Rows are points. The ring and each string are closed loops that go straight from each point to the next, and from the last back to the first. Before rounding, they use only three directions, however many columns there are. How many times does the string pass through the ring? Passing back the other way cancels.

Ring:
[[ 22  18  19 -14]
 [ -9  51   8  -6]
 [-64  46   6   0]
 [-95  -3  18  -3]
 [-82 -36  23  -9]
 [-34 -54  26 -16]
 [ 16 -24  26 -18]]
String (11 x 4):
[[ 32  50  14 -11]
 [ 40  44 -17  -8]
 [  6  17 -15  -7]
 [-22   4   5  -8]
 [-15  14  42 -14]
 [ 29  29  52 -19]
 [  9  24  58 -18]
 [-24  10  37 -13]
 [-14  13  25 -12]
 [  2  32  49 -15]
 [ 23  49  43 -15]]
Times through: 1

Ring, 8 rows:
[[ 50  12   1  -6 -16 -12 -14 -17  -6]
 [ 26  45   1  -7 -16  -7 -19 -25  -7]
 [-18  54   0  -7 -13  -2 -24 -25  -8]
 [-65  23   2  -4  -9   0 -26 -16 -11]
 [-72 -21   6  -2  -6  -3 -23  -5 -13]
 [-54 -53  10   0  -6  -7 -19   3 -14]
 [  5 -68   8  -1 -10 -14 -12   4 -11]
 [ 40 -45   4  -3 -13 -16 -10  -3  -9]]
String:
[[ 95 -13  12  -5 -18 -17  -7 -14  -5]
 [ 79 -14 -14  -6 -18 -19  -9 -10  -6]
 [ 40 -14 -45  -6 -16 -20 -12  -5  -8]
 [  6 -11 -11  -4 -13 -12 -16  -8  -9]
 [ 21 -14  19  -4 -13  -9 -15 -11  -9]
 [  9 -13  13  -4 -12  -9 -16 -11  -9]
 [ 11 -16 -16  -4 -13 -13 -15  -7  -9]
 [ 13 -17  16  -3 -12  -9 -15 -10  -9]
 [ 36 -28  35  -3 -13 -10 -12 -10  -9]
 [ 58 -39  25  -3 -14 -14  -9  -7  -8]
 [ 39 -29  38  -3 -13 -10 -12 -10  -9]
 [  5 -13  11  -4 -12  -9 -16 -10  -9]
 [ 13 -16 -21  -4 -13 -14 -15  -6  -9]
 [ 33 -20 -27  -5 -14 -17 -12  -6  -8]
 [ 20 -13  -5  -4 -13 -12 -14  -9  -9]
 [ 19 -10  36  -4 -12  -6 -15 -14  -9]
 [ 47 -11  31  -4 -14 -10 -13 -15  -8]]
Times through: 1

Ring, 7 rows:
[[ 81   4  13  -2  -7  -8  11  11   6  -2  -8 -14   0 -24]
 [ 50  69  16  -1 -14 -13  18  14  -2   0   1  -8   8 -10]
 [ -7  79  17  -2 -23 -18  18  16 -10   0  13 -14   3   2]
 [-52  27  10  -7 -28 -18  10  15 -14  -2  18 -29 -11   4]
 [-45 -27   0  -9 -24 -14   2  12 -10  -4  14 -36 -20  -4]
 [ 10 -66  -1  -8 -15  -9  -1  10  -1  -5   1 -34 -20 -19]
 [ 55 -52   6  -5  -9  -7   3  10   5  -4  -6 -26 -12 -26]]
String, 13 rows:
[[ 44 -14 -11  -6 -10  -7   3  10   2  -4  -3 -21  -7 -18]
 [ 27  -5  18  -3 -15 -12  10  12  -2  -2   2 -23  -7 -16]
 [ 29 -10  22  -3 -15 -13  10  12  -2  -2   2 -24  -8 -17]
 [ 47 -27 -36 -10  -7  -2  -3   9   4  -5  -6 -21 -10 -18]
 [ 69 -78 -27  -9  -3   0  -6   7   9  -6 -12 -27 -15 -30]
 [ 59 -95  17  -5  -8  -7   0   9   7  -5  -8 -34 -19 -33]
 [ 52 -89 -26 -10  -5  -1  -8   7   7  -7  -9 -31 -19 -28]
 [ 33 -38 -32 -10  -9  -4  -4   9   2  -5  -4 -25 -13 -18]
 [ 19  -6   6  -5 -15 -11   7  12  -3  -3   3 -24  -9 -13]
 [ 33 -34  29  -3 -15 -12   9  12   0  -3   0 -28 -11 -21]
 [ 43 -44  54   0 -15 -15  13  12   1  -2  -1 -30 -11 -26]
 [ 27  -9  21  -3 -16 -13  10  12  -2  -2   2 -24  -8 -16]
 [ 48 -19 -15  -7  -9  -6   2  10   3  -4  -5 -21  -8 -19]]
Times through: 0

Ring (6 x 14):
[[ 28  31  29  -1   3   3   7 -15 -15 -15   4  13  -5  -8]
 [-24  65  15   8   5   3  11 -26 -11 -10   4   9  -9  -9]
 [-47  32  12   2   1  -4   6 -17   2   1   2   1  -6   4]
 [-25 -37   7 -13  -3 -13  -1   4  10  10   0  -4   2  17]
 [ 31 -74  19 -24  -5 -14  -5  16   6   5   1   1   6  17]
 [ 47 -40  34 -18  -4  -6  -3   7  -3  -5   2   7   3   8]]
String:
[[-39  74  49   9  -3   6   4 -27  -1 -10   4   6  -9   1]
 [-64  95  36  15   0   6   8 -34  -2  -9   4   5 -12  -2]
 [-49  65  -5  10   7  -1  14 -27  -9  -4   3   4  -9  -8]
 [-19  21 -21   0   9  -7  13 -15 -12  -1   3   5  -5  -7]
 [-14  -1  19  -6  -2  -6   2  -6   2   0   2   2  -2   8]
 [-38 -12  35  -8  -8  -8  -4  -3  15   6   0  -4  -1  20]
 [-43 -46  25 -15 -10 -14  -7   7  22  15  -1  -9   3  28]
 [ -8 -81 -15 -22  -2 -21  -2  15  10  16  -1  -6   6  19]
 [ 29 -82 -40 -23   7 -20   6  15  -7  10   0   1   6   5]
 [ 27 -37 -19 -14   6 -12   7   3 -11   1   2   5   1  -2]
 [  1 -26  41 -13  -7  -6  -5   2   8   1   1   1   1  16]
 [ 14 -52  66 -20 -14  -7 -13  11  17   2   1   0   4  27]
 [ 61 -75  65 -27 -12  -7 -13  19   9  -3   1   5   7  22]
 [ 83 -43  18 -19   3  -5   2   7 -17 -12   4  14   3  -4]
 [ 62  -7  11 -10   6  -2   7  -4 -20 -14   4  14  -1 -10]
 [ 66  30  19  -3   8   4  11 -15 -28 -22   6  20  -5 -19]
 [ 46  38 -17   1  15   1  18 -19 -33 -18   6  18  -7 -26]
 [ 23  18 -17  -2  11  -4  14 -13 -22  -9   4  11  -4 -15]
 [-11  16  42  -4  -5  -1   0 -10   3  -5   2   4  -3   8]]
Times through: 3

Ring (7 x 14):
[[ 45   2 -23   6 -12  26 -19   1  -2 -23 -25 -16  -3  34]
 [  9  46 -53  10 -16  26  -5  -7  -2 -25  -1 -11   0  32]
 [-37  58 -47   3 -17  -4  14 -16  -7 -13  32   5  13  11]
 [-44  31 -26  -6 -16 -25  21 -16 -10  -4  38  12  16   0]
 [-17 -29   4 -14 -13 -35  17 -10 -10   1  20   8   7   0]
 [ 28 -56  19 -12 -10 -18  -3  -1  -8  -5 -11  -3   1  12]
 [ 51 -39   9  -3 -10   7 -18   3  -5 -14 -28 -11   0  24]]
String, 7 rows:
[[ 80 -53 -12   1 -10  32 -23   9   0 -25 -50 -27 -20  46]
 [ 52 -62 -20  -6 -12  14  -2   4  -2 -20 -33 -22 -25  39]
 [ 36 -75  -4 -13 -12  -7   6   2  -5 -11 -20 -13 -19  26]
 [ 28 -95  22 -20 -10 -29   9   0  -8  -1 -13  -4 -11  12]
 [ 34 -60  53 -13  -7 -29 -15   0 -11   3 -12   6  19  -2]
 [ 46 -40  36  -6  -8  -9 -23   2  -8  -6 -21  -1  15  10]
 [ 78 -41  28   1  -7  16 -38   8  -4 -15 -44 -13   7  26]]
Times through: 0

Ring, 10 rows:
[[ 60 -15 -31  -1  41  -4  -8  -1  10  29  46 -16  37  25]
 [ 39  25 -23   1  47   3 -13  11  -5  42  31   6  54  16]
 [  5  51 -21  -4  38   7 -17  17 -17  36  -2  26  50   6]
 [-23  55 -19 -10  24   6 -18  15 -22  24 -28  35  35  -1]
 [-55  30  -5 -19  -8  -8 -18   1 -21   2 -53  28  -4  -5]
 [-55  -3   4 -21 -24 -20 -16 -13 -14  -9 -50  11 -28  -1]
 [-39 -33   1 -22 -28 -27 -12 -22  -2 -17 -36  -6 -40   6]
 [ -5 -59 -15 -20 -19 -26  -7 -26  13 -20 -13 -22 -38  16]
 [ 36 -62 -34 -14   5 -18  -3 -21  23 -10  18 -30 -14  25]
 [ 55 -47 -37  -7  24 -11  -4 -12  21   7  37 -27  10  27]]
String:
[[ 30 -26 -54 -14  21  -2  -4  -6  16  -7   3  -8   8  20]
 [ 24 -30 -18  -9  12 -15  -9 -12   8   9  17 -16   3  19]
 [ 34 -61   0  -7   2 -28  -8 -24  14  10  36 -36 -12  24]
 [ 30 -93  -7 -14 -15 -35  -4 -36  25 -13  26 -48 -39  27]
 [  5 -77 -38 -24 -20 -23  -1 -30  25 -37 -15 -29 -46  20]
 [ -4 -30 -67 -27  -1  -2  -2 -10  16 -36 -40   2 -19  13]
 [ -9 -27 -52 -24  -3  -6  -5 -11  11 -28 -35   1 -18  12]
 [-22 -56 -50 -31 -25 -16  -2 -23  18 -49 -49  -9 -49  12]
 [-18 -87  12 -21 -42 -43  -8 -41  13 -25 -11 -38 -65  16]
 [  3 -77  24 -12 -26 -42 -10 -36  10  -2  17 -41 -43  19]
 [ 20 -68  18  -8 -11 -37 -10 -30  11   9  31 -40 -25  22]
 [ 57 -95 -18  -9   2 -30  -1 -32  31  -5  48 -54 -23  33]
 [ 75 -80 -64 -12  23 -11   4 -20  39 -14  41 -42  -3  35]
 [ 54 -43 -81 -16  29   4   2  -7  30 -18  10 -16   9  27]]
Times through: 1
String:
[[ 55  -5 -69  -8  46  10  -3   6  15   9  20  -2  39  23]
 [ 20   0 -28  -8  25  -4 -10   0   1  16   9   1  22  15]
 [ 20   7  -5  -2  26  -9 -14   0  -6  33  22  -1  29  14]
 [ 12  15 -42 -11  27   4 -10   6  -1  10  -7  12  27  11]
 [  8  39 -67 -14  39  18  -9  17  -3   6 -24  30  41   8]
 [ -2  17 -21 -10  19  -3 -14   3  -8  16 -10  13  21   8]
 [-17  28  19  -4  12 -13 -21   2 -22  37  -1  13  22   3]
 [-48  55  26  -7   5 -10 -25   7 -35  36 -28  31  21  -6]
 [-84  70  -5 -21  -6   1 -23  12 -36   5 -81  54   6 -15]
 [-59  33 -38 -26  -7   2 -14   4 -15 -19 -76  37  -7  -6]
 [-69  16 -25 -29 -22  -7 -14  -5 -14 -25 -80  29 -26  -6]
 [-77 -14  31 -23 -44 -33 -19 -22 -19 -12 -57   6 -49  -5]
 [-47 -33  36 -16 -36 -38 -18 -26 -11  -1 -25 -11 -43   4]
 [-17 -29  14 -13 -14 -28 -14 -19  -4   5  -6 -12 -21  10]
 [ -9 -40  16 -12 -15 -31 -13 -22   0   5   2 -20 -24  12]
 [  3 -74  10 -14 -23 -37  -9 -33  13  -8  10 -37 -42  19]
 [ 29 -95 -11 -15 -15 -35  -3 -36  26 -16  24 -48 -41  27]
 [ 32 -60  -1  -7   2 -28  -8 -24  14   9  33 -35 -13  23]
 [ 28 -38   2  -5   9 -23 -11 -16   6  19  32 -25   2  20]
 [ 19 -13 -43 -14  19  -3  -7  -4   8  -1  -2  -2  10  16]
 [ 61 -20 -84 -12  44  11   1   3  24  -5  17  -7  30  26]]
Times through: 0

Ring (6 x 14):
[[ 91 -18 -29  20  19  12  17 -12  28 -15   7  -2 -25 -14]
 [ 54  21  -1  19  11   9  21  -7  50  -9  10   8  -5   0]
 [-32  21  39  16  12  -8  18  18  26 -15  20  -5  11  16]
 [-53  -5  32  11  20 -11   5  33  -1 -23  22 -21   4  16]
 [-12 -47  -4  10  31  -6  -4  30 -24 -29  17 -33 -18   1]
 [ 74 -47 -30  19  26   7  11  -2  -1 -22  10 -17 -31 -15]]
String, 35 rows:
[[-24  18  64  29   4 -16  41   3  23 -15  28  -2  15  13]
 [ -6   3  36  23  11  -9  27   7  17 -17  22  -7   3   8]
 [  2  12   4  10  18   3   5  17  29 -15  12  -6  -2   8]
 [ -9  29   5   7  17   5   1  21  41 -12  10  -1   4  14]
 [  0  21  -2   7  19   6   0  20  36 -14   9  -4   0  11]
 [ 11   1   2  13  19   2   8  14  22 -17  13  -9  -6   5]
 [ -3   4  33  23  12  -8  26   7  19 -17  21  -7   3   7]
 [-26  24  78  34  -1 -19  51  -2  26 -13  31   2  19  14]
 [-21  33  76  33  -2 -17  50  -4  35 -11  29   6  21  15]
 [  2  10  41  26   8  -9  34   1  24 -15  22  -2   5   7]
 [ 18  -5   3  15  19   1  12  10  18 -18  14  -9  -8   2]
 [ 29  18 -21   5  21  13  -4  14  42 -12   4  -1  -7   5]
 [ 41  47 -17   7  14  17   3   5  70  -5   2  13   0   7]
 [ 50  53   7  18   5  12  24 -10  75  -2   8  21   6   6]
 [ 48  36  37  33  -1  -1  48 -21  58  -6  18  17   7   3]
 [ 35   6  25  27   9  -3  34  -8  30 -13  19   1  -2   0]
 [ 24  -8  18  24  14  -4  26   1  16 -17  18  -7  -6   0]
 [ 40   3 -20  10  21  11   2   9  33 -14   6  -4 -12   0]
 [ 35  -2 -14  12  21   8   5   9  26 -16   9  -7 -12   0]
 [ 44   1  16  26  10  -1  32  -9  28 -14  17   0  -6  -2]
 [ 53   4  25  32   6  -2  42 -17  33 -12  19   5  -4  -3]
 [ 87  26  -1  26   6  11  35 -24  62  -5   9  17  -6  -6]
 [ 95  36 -36  12  14  24  10 -13  76  -3  -2  19 -12  -5]
 [ 61  18 -32   8  20  18   1   3  51 -10   1   5 -13  -1]
 [ 44   7 -14  13  18   9   8   4  36 -13   8  -1 -10   0]
 [ 48  14 -38   3  24  18  -9  13  45 -12   0  -1 -14   1]
 [ 61  35 -35   5  18  22  -3   4  66  -6  -2  11  -8   2]
 [ 60  54 -10  14   9  17  16  -8  80  -1   3  21   2   5]
 [ 31  41  48  33  -2  -4  50 -18  57  -6  21  17  12   7]
 [ 14  27  56  34   0 -10  49 -12  40 -10  25   9  12   7]
 [ 12  51  40  24   1  -1  35  -5  61  -5  17  16  15  12]
 [ 10  49  13  12  10   7  14   8  62  -6  10  11  10  13]
 [ 15  29 -12   4  19  11  -3  17  48 -11   5   1  -1   9]
 [ 11   8   4  13  18   2   9  13  27 -15  13  -6  -3   6]
 [  5  -6  27  23  14  -7  25   6  13 -18  20  -9  -2   4]]
Times through: 0
String, 18 rows:
[[-29 -51  37  24  22 -20  21  21 -35 -31  29 -33  -9   3]
 [ -6 -29  23  21  19 -10  19  14  -9 -24  22 -21  -8   3]
 [ -3 -20 -24   0  32   6 -17  33   3 -23   8 -23 -15   5]
 [-14 -25 -19   1  32   2 -17  37  -5 -25  10 -27 -15   6]
 [ 11 -17 -12   8  26   3  -3  21   8 -21  11 -17 -13   2]
 [-25 -48  26  20  24 -16  14  24 -30 -30  25 -32 -11   3]
 [-30 -73  15  16  31 -17   4  32 -52 -36  25 -45 -19   0]
 [ -1 -71 -16  10  36  -6  -7  31 -41 -34  17 -41 -28  -5]
 [ 13 -61  10  23  25 -11  17  12 -31 -30  22 -31 -21  -6]
 [ 20 -31   8  21  20  -5  18   8  -4 -23  19 -19 -14  -3]
 [ 36 -23 -34   5  29  10  -9  18  10 -21   6 -17 -22  -3]
 [ 65 -55 -66   2  39  16 -21  19  -7 -26   1 -27 -39 -14]
 [ 62 -85 -28  21  32  -1   9   5 -36 -32  15 -35 -40 -19]
 [ 31 -65  16  30  21 -13  30   0 -30 -29  25 -28 -23 -11]
 [ 19 -34  12  22  20  -7  20   7  -7 -24  20 -19 -14  -3]
 [ 32 -28 -49  -1  35  13 -22  27   6 -22   2 -22 -26  -3]
 [ 11 -59 -50  -3  42   7 -29  39 -24 -31   6 -38 -32  -4]
 [-25 -68  -3   9  35 -10  -7  37 -45 -35  20 -44 -22   0]]
Times through: 2

Ring:
[[ -5   1 -23 -15 -34 -21  19  18  59 -29  -6 -17 -35   9]
 [  3   4 -24 -14 -28 -16  23  13  39 -31  -8 -16 -33  21]
 [ 12  13 -16 -13  -7  -6  14   4 -21 -24   2  -8 -19  33]
 [ 10   9   0 -13   3  -2   4   3 -52 -15  21   0  -9  25]
 [ -4   4  11 -15   3  -5  -9   9 -46  -5  35   4  -3   4]
 [-13   8   5 -16  -2 -10 -17  14 -28   1  29   2  -3  -6]
 [-15   6 -14 -16 -22 -19  -3  20  30 -11   7  -9 -20  -4]]
String, 29 rows:
[[-12  28  -8 -15  10  -7 -32  11 -54  11  16   3   5   4]
 [ -6  11  -5 -15  -4 -10  -8  12 -21  -6  17  -2  -9   6]
 [ -9  -4   6 -16 -14 -12   1  15   0 -13  29  -3 -14  -4]
 [-10  -9  18 -16  -7  -9  -4  14 -21  -8  44   3  -8  -9]
 [ -4   2  21 -15  11  -2 -16   7 -70   1  48   9   5   0]
 [  1  17   8 -14  17   1 -19   3 -84   2  33   7   7  14]
 [  1  23  -7 -14  11  -3 -16   5 -63  -1  16   2   0  19]
 [  1  -2   0 -15 -14 -10  11  11  -4 -20  21  -5 -19  10]
 [  7 -13   9 -14 -15  -8  23   9  -6 -28  31  -5 -22  13]
 [ 16   0  11 -13   6   2  12   0 -66 -19  34   3  -8  28]
 [ 14  17   3 -12  18   4  -5  -2 -92  -7  26   5   2  32]
 [  7  22  -4 -13  14   0 -12   2 -76  -3  18   3   1  26]
 [  1   7  -4 -14  -6  -8   2   9 -22 -14  17  -4 -13  14]
 [  2 -10   6 -15 -16 -10  17  11  -2 -24  28  -5 -21   9]
 [  0   4   0 -14  -6  -8   2  10 -21 -14  22  -3 -13  11]
 [ -1  24  -6 -14  12  -3 -20   5 -67   2  17   3   3  17]
 [ -6  20  12 -15  23   1 -32   5 -95  13  39  11  14   5]
 [-12  10  13 -16  10  -5 -26  11 -60   8  39   8   6  -5]
 [-12  29   0 -15  20  -3 -41   9 -79  18  26   8  14   2]
 [ -8  15  -6 -15  -1  -9 -14  12 -28  -2  17  -1  -6   6]
 [-12  -4  -2 -16 -21 -16   3  18  22 -15  21  -7 -20  -6]
 [-20  -3  -3 -17 -25 -20  -3  22  36 -11  19  -7 -20 -15]
 [-23  11 -11 -17 -17 -19 -18  22  21  -1  11  -6 -13 -14]
 [-18  22 -17 -16  -7 -15 -24  18  -5   4   6  -4  -7  -3]
 [ -6  22 -14 -14   0  -9 -15  11 -30  -2   8  -3  -6  12]
 [-10   0  -8 -16 -22 -17   5  18  27 -17  13  -9 -22  -1]
 [-16 -13  -5 -17 -36 -22  14  23  63 -24  16 -13 -31 -12]
 [-25   2  -7 -17 -23 -21 -12  24  37  -5  16  -7 -17 -19]
 [-23  18  -6 -17  -3 -14 -30  19 -14   9  18   0  -2 -13]]
Times through: 4

Ring, 8 rows:
[[ 41  40   2 -28 -22  17   6   5  17   5 -19  12 -17 -22]
 [ 13  27 -15 -25 -14  13  12  -3  21  16  -9   0 -20 -12]
 [-34 -17 -27   1  14   4  15 -18   9  19   8 -17 -17   8]
 [-40 -39 -23  18  25   2  12 -21  -1  11  10 -18 -13  13]
 [-13 -56 -10  42  26   3   2 -17 -14  -9   3  -7  -3  12]
 [ 29 -40   8  40  12   9  -6  -5 -16 -24 -11   9   1  -1]
 [ 61  -1  25  15  -6  14  -9   6 -10 -26 -24  22  -2 -18]
 [ 66  31  25 -12 -18  17  -5  10   2 -16 -27  23  -9 -27]]
String:
[[-35 -69 -43  46  25   2  12 -23  -1   8  13 -19  -7  24]
 [-48 -86 -36  58  39  -2   9 -28 -12   2  17 -22  -4  29]
 [-37 -58   1  37  40  -1   2 -22 -23  -8   9 -14  -4  14]
 [-12 -39   9  28  28   3  -1 -15 -19 -12   0  -5  -5   4]
 [  6 -74  -3  63  28   4  -6 -14 -24 -24  -2   0   5  13]
 [ 40 -82 -13  80  14   9  -9  -7 -20 -32 -10  11  10  12]
 [ 41 -44  -5  47   4  11  -5  -3 -10 -23 -13  12   2   1]
 [ 21 -13  10  14   7   9  -2  -5  -8 -13 -11   6  -6  -7]
 [ 16  -6  28   7  13   7  -4  -5 -16 -17 -11   7  -6 -11]
 [ 54 -32  25  41   7  11 -13   1 -22 -36 -20  20   5  -9]
 [ 60 -43   9  52   2  13 -12   2 -17 -34 -20  20   6  -4]
 [ 56 -52  -9  58  -1  13  -7   0 -10 -28 -16  17   5   2]
 [ 17 -20   7  19   9   9  -1  -6  -9 -13  -9   5  -5  -4]
 [  0 -20  24  15  23   4  -3 -10 -20 -15  -6   1  -6  -5]
 [ -8 -59   5  46  31   2  -3 -16 -24 -19   1  -4   0   9]
 [-20 -95 -31  74  33   1   2 -22 -17 -12   9 -12   3  27]
 [-22 -71 -32  52  25   3   6 -20  -8  -2   8 -13  -3  21]
 [ -3 -35 -20  25  11   7   6 -12   0   1   0  -5  -8   7]
 [-37 -62 -40  40  25   2  12 -23   0  10  13 -19  -9  22]
 [-65 -66 -40  35  36  -2  16 -30  -3  17  21 -29 -12  27]
 [-54 -33  -6  10  35  -2  10 -24 -10   9  13 -21 -14  11]
 [ -2  -8   5   3  12   7   4 -10  -4  -2  -4  -2 -11  -5]
 [  0 -24 -16  18   8   8   6 -11   2   2  -2  -4 -10   3]]
Times through: 1
String, 24 rows:
[[-20  13  -1 -20   9   6  11 -12   5  14   0  -9 -19  -7]
 [-10  -2  -5  -5   9   7   8 -11   3   8  -2  -6 -15  -3]
 [-48  -5  -4 -13  24   1  13 -20  -1  17   9 -19 -19   2]
 [-67 -33 -27   6  31  -1  17 -27   1  23  18 -28 -18  16]
 [-66 -59 -40  28  35  -2  17 -30  -1  19  21 -29 -14  25]
 [-54 -53 -17  27  37  -2  10 -26 -11   7  15 -22 -10  18]
 [-19 -25   5  13  24   3   4 -15 -12  -3   2  -8 -10   2]
 [  5 -25  -7  19  10   8   3 -10  -3  -4  -4  -1  -8   1]
 [  5 -53 -17  45  15   7   1 -12  -8 -10  -2  -2  -2  10]
 [ 18 -82 -18  74  20   7  -5 -12 -18 -24  -3   3   6  16]
 [ 24 -57  13  54  22   6 -10  -8 -26 -31  -9   8   5   3]
 [ 20 -19  30  20  17   7  -8  -5 -22 -24 -12   8  -2  -9]
 [ 24  -5  37   9  14   8  -8  -3 -20 -23 -14  10  -4 -14]
 [ 75  -7  39  25  -4  15 -16   9 -20 -39 -29  29   3 -21]
 [ 92   8  34  16 -17  19 -15  14 -10 -36 -34  34   1 -26]
 [ 70  27  41  -6 -12  16 -11  11  -9 -27 -30  27  -5 -29]
 [ 37  22  30 -12  -3  12  -4   2  -6 -13 -19  14 -10 -22]
 [ 37  15  11  -6  -8  13   0   2   2  -8 -17  12 -11 -17]
 [ 21   9  10  -5  -1  11   2  -3   0  -4 -12   6 -12 -13]
 [ 26  26  15 -19  -6  12   2   0   4  -2 -15   8 -14 -19]
 [ 22   8  -1  -5  -5  12   4  -3   6   0 -11   5 -13 -11]
 [ 41  26 -32 -16 -31  19  13   3  32  16 -15   8 -18 -12]
 [ 21  29 -38 -25 -26  17  17  -1  35  25  -9   0 -22  -9]
 [-12  29 -28 -34 -10  11  20  -9  28  31  -1 -10 -26  -7]]
Times through: 2
